Every row gives one point. A path goes straight from each point to the next, and from the last back to the first. The post is the endless flat space through its rows: a point in 2 columns, a line in 3, a plane in 4, and so on, so that a path can go around it. How many times does the path go around the post? Going back the other way cancels.

Post (2 x 3)
[[-0.32 -0.10  0.08]
 [ 0.36  0.08  0.28]]
Path (30 x 3)
[[ 0.07 -0.34  0.54]
 [ 0.29 -0.28  0.14]
 [ 0.36 -0.18 -0.21]
 [ 0.74  0.51  0.21]
 [ 0.21  0.65  0.49]
 [ 0.31  0.29  0.75]
 [ 0.14 -0.23  0.43]
 [ 0.10 -0.14  0.10]
 [-0.01 -0.30 -0.05]
 [ 0.23  0.22 -0.29]
 [-0.30  0.16 -0.05]
 [ 0.36  0.26  0.40]
 [-0.03 -0.04  0.62]
 [-0.31 -0.56  0.27]
 [-0.03 -0.35 -0.18]
 [ 0.34  0.27  0.04]
 [ 0.10  0.24  0.27]
 [-0.02  0.22  0.70]
 [ 0.04 -0.21  0.45]
 [ 0.29 -0.32  0.18]
 [-0.24 -0.23 -0.43]
 [ 0.37  0.18  0.16]
 [-0.08  0.15  0.28]
 [ 0.27  0.18  0.60]
 [ 0.36 -0.31  0.63]
 [ 0.38 -0.29  0.10]
 [-0.36 -0.12 -0.27]
 [ 0.15  0.15 -0.15]
 [ 0.27  0.38  0.22]
 [-0.25  0.03  0.31]]
Times around: 5

Post (7 x 8)
[[ 0.18  0.08 -0.06  0.44 -0.10  0.03  0.11 -0.02]
 [-0.27 -0.22 -0.26 -0.11 -0.35 -0.44 -0.07 -0.41]
 [ 0.06 -0.33 -0.28 -0.42  0.55  0.44 -0.60 -0.19]
 [ 0.06  0.22 -0.79 -0.10 -0.61 -0.18  0.06 -0.27]
 [ 0.09 -0.09 -0.36 -0.01  0.45  0.22 -0.01  0.04]
 [ 0.26  0.01  0.20  0.02  0.15 -0.10 -0.06  0.10]
 [ 0.15  0.26  0.04  0.05 -0.18  0.23  0.39  0.18]]
Path (24 x 8)
[[-0.22  0.43 -0.87  0.04 -0.38  0.27  0.00 -0.19]
 [-0.25  0.18 -0.28 -0.48 -0.60  0.06  0.10 -0.06]
 [ 0.18  0.21 -0.23 -0.28 -0.31  0.06  0.58  0.40]
 [ 0.08 -0.03 -0.63 -0.38 -0.42 -0.34  0.14 -0.32]
 [ 0.04  0.31 -0.32  0.37  0.09 -0.07  0.71  0.12]
 [-0.07  0.27 -0.29  0.11  0.03 -0.65  0.08 -0.17]
 [ 0.01 -0.39  0.07  0.48  0.63  0.18  0.16 -0.14]
 [ 0.39 -0.17 -0.09 -0.62  0.08  0.33 -0.01  0.22]
 [ 0.29  0.34 -0.19 -0.23 -0.56 -0.21  0.04  0.16]
 [-0.22 -0.50 -0.52  0.21  0.37  0.08 -0.78 -0.63]
 [-0.11 -0.04 -0.54  0.37 -0.28 -0.60  0.13 -0.56]
 [ 0.49  0.02 -0.30 -0.56 -0.46  0.48 -0.08 -0.20]
 [-0.12 -0.55 -0.22  0.38  0.50 -0.29  0.61 -0.17]
 [ 0.09  0.10  0.41 -0.11  0.17 -0.45  0.35  0.14]
 [-0.12 -0.05 -0.11  0.50  0.39 -0.34  0.12  0.01]
 [ 0.43  0.27  0.00 -0.22  0.20 -0.32  0.13  0.17]
 [ 0.34 -0.13 -0.17  0.31  0.27 -0.07  0.05 -0.05]
 [ 0.13 -0.16  0.11 -0.11 -0.39  0.00 -0.02 -0.03]
 [ 0.29 -0.14 -0.06 -0.37  0.51 -0.17 -0.08 -0.01]
 [-0.03  0.12 -0.65  0.28  0.70 -0.01  0.35 -0.07]
 [-0.06  0.22 -0.54  0.17 -0.87 -0.16 -0.21  0.00]
 [ 0.40  0.18 -0.18 -0.25 -0.33  0.50 -0.05  0.32]
 [ 0.46 -0.40 -0.14  0.11  0.22 -0.25 -0.24 -0.09]
 [ 0.24  0.14 -0.24 -0.56 -0.26  0.20 -0.43  0.38]]
Times around: 0

Post (10 x 11)
[[-0.01 -0.14 -0.18 -0.10  0.02 -0.46 -0.12  0.03  0.04  0.13  0.03]
 [ 0.17  0.05  0.04  0.17  0.35  0.28  0.02 -0.13  0.00  0.39  0.01]
 [-0.11 -0.64 -0.51  0.02  0.39  0.22  0.45  0.09 -0.71 -0.71  0.29]
 [ 0.23  0.12  0.04  0.13 -0.04 -0.10  0.32 -0.41 -0.02  0.11 -0.07]
 [-0.63 -0.15 -0.20 -0.13 -0.16 -0.08 -0.02  0.12  0.43  0.06  0.20]
 [-0.13  0.12  0.11 -0.11 -0.09  0.09 -0.16  0.10 -0.07  0.06 -0.21]
 [ 0.29  0.63  0.37 -0.11  0.00 -0.47  0.08 -0.11  0.30  0.11  0.15]
 [ 0.35  0.05  0.06 -0.41  0.37  0.27  0.10 -0.48  0.35  0.04  0.15]
 [ 0.01  0.25 -0.21 -0.41 -0.20 -0.23  0.23  0.24  0.23  0.12 -0.02]
 [-0.16 -0.15  0.31 -0.04 -0.42 -0.06 -0.08  0.15  0.17  0.55  0.13]]
Path (28 x 11)
[[-0.11  0.28  0.16 -0.23  0.11 -0.16 -0.30  0.51  0.02  0.28 -0.63]
 [-0.04  0.07  0.29  0.20  0.33  0.00 -0.31 -0.18  0.04  0.68 -0.23]
 [-0.26 -0.08 -0.18 -0.27 -0.05  0.68  0.30  0.03  0.02  0.44  0.29]
 [-0.32 -0.50 -0.12 -0.23 -0.45 -0.28 -0.45  0.55  0.02  0.12  0.32]
 [ 0.66 -0.23  0.00 -0.43  0.12  0.02  0.29  0.41  0.04  0.22  0.28]
 [-0.05 -0.21  0.13 -0.27  0.47  0.29  0.02 -0.26  0.59  0.09  0.11]
 [-0.38 -0.20 -0.16 -0.86 -0.16  0.12  0.74 -0.45  0.56 -0.21  0.33]
 [ 0.18 -0.97  0.03 -0.94  0.31 -0.55 -0.13  0.44 -0.15 -0.25  0.28]
 [ 0.29 -0.15 -0.17 -0.06  0.45  0.05  0.11  0.21 -0.29 -0.30  0.10]
 [ 0.57  0.80  0.09 -0.09 -0.37  0.37  0.29  0.21  0.06  0.17 -0.20]
 [-0.08  0.32  0.43  0.10 -0.68  0.20  0.33  0.15 -0.49 -0.45  0.41]
 [ 0.17  0.11  0.17  0.42 -0.18 -0.51 -0.36  0.14  0.25  0.26  0.01]
 [-0.05  0.15  0.34  0.02 -0.07  0.06  0.38  0.00  0.07 -0.40  0.64]
 [-0.33 -0.15 -0.03 -0.06 -0.08 -0.10 -0.02  0.18  0.09 -0.06  0.50]
 [-0.10  0.00 -0.43 -0.34  0.24  0.25  0.00 -0.36  0.19  0.37 -0.14]
 [ 0.00  0.13 -0.02  0.03 -0.48 -0.13  0.05 -0.35 -0.13  0.61  0.07]
 [ 0.27  0.50  0.06  0.31 -0.44  0.29  0.53 -0.22  0.18  0.19  0.11]
 [-0.49  0.03 -0.19  0.70  0.25 -0.38  0.25 -0.26  0.08 -0.56  0.33]
 [-0.42 -0.15 -0.17 -0.16 -0.15 -0.32  0.29 -0.07  0.42 -0.29 -0.33]
 [-0.21 -0.20  0.12 -0.19 -0.13  0.19  0.40 -0.07 -0.11  0.23 -0.03]
 [ 0.39 -0.03  0.27 -0.80 -0.21  0.32  0.12 -0.35  0.15  0.52  0.30]
 [ 0.46 -0.62 -1.09 -0.79 -0.46 -0.23  0.96  0.00  0.07 -0.43  0.44]
 [ 0.06  0.26  0.18  0.05 -0.11  0.26 -0.31 -0.06 -0.12 -0.10 -0.72]
 [-0.06 -0.43  0.64  0.28 -0.35  0.15  0.16  0.15  0.08  0.81  0.39]
 [-0.30 -0.05  0.48 -0.14  0.16 -0.18  0.02  0.11 -0.37 -0.21  0.28]
 [ 0.10  0.73  0.68  0.08 -0.27 -0.13 -0.21 -0.54  0.18  0.42  0.18]
 [-0.37  0.36 -0.22 -0.03  0.00 -0.12 -0.08  0.33  0.29  0.00  0.33]
 [ 0.07 -0.06  0.28  0.40  0.11 -0.01 -0.32  0.37  0.15  0.32 -0.13]]
Times around: 3
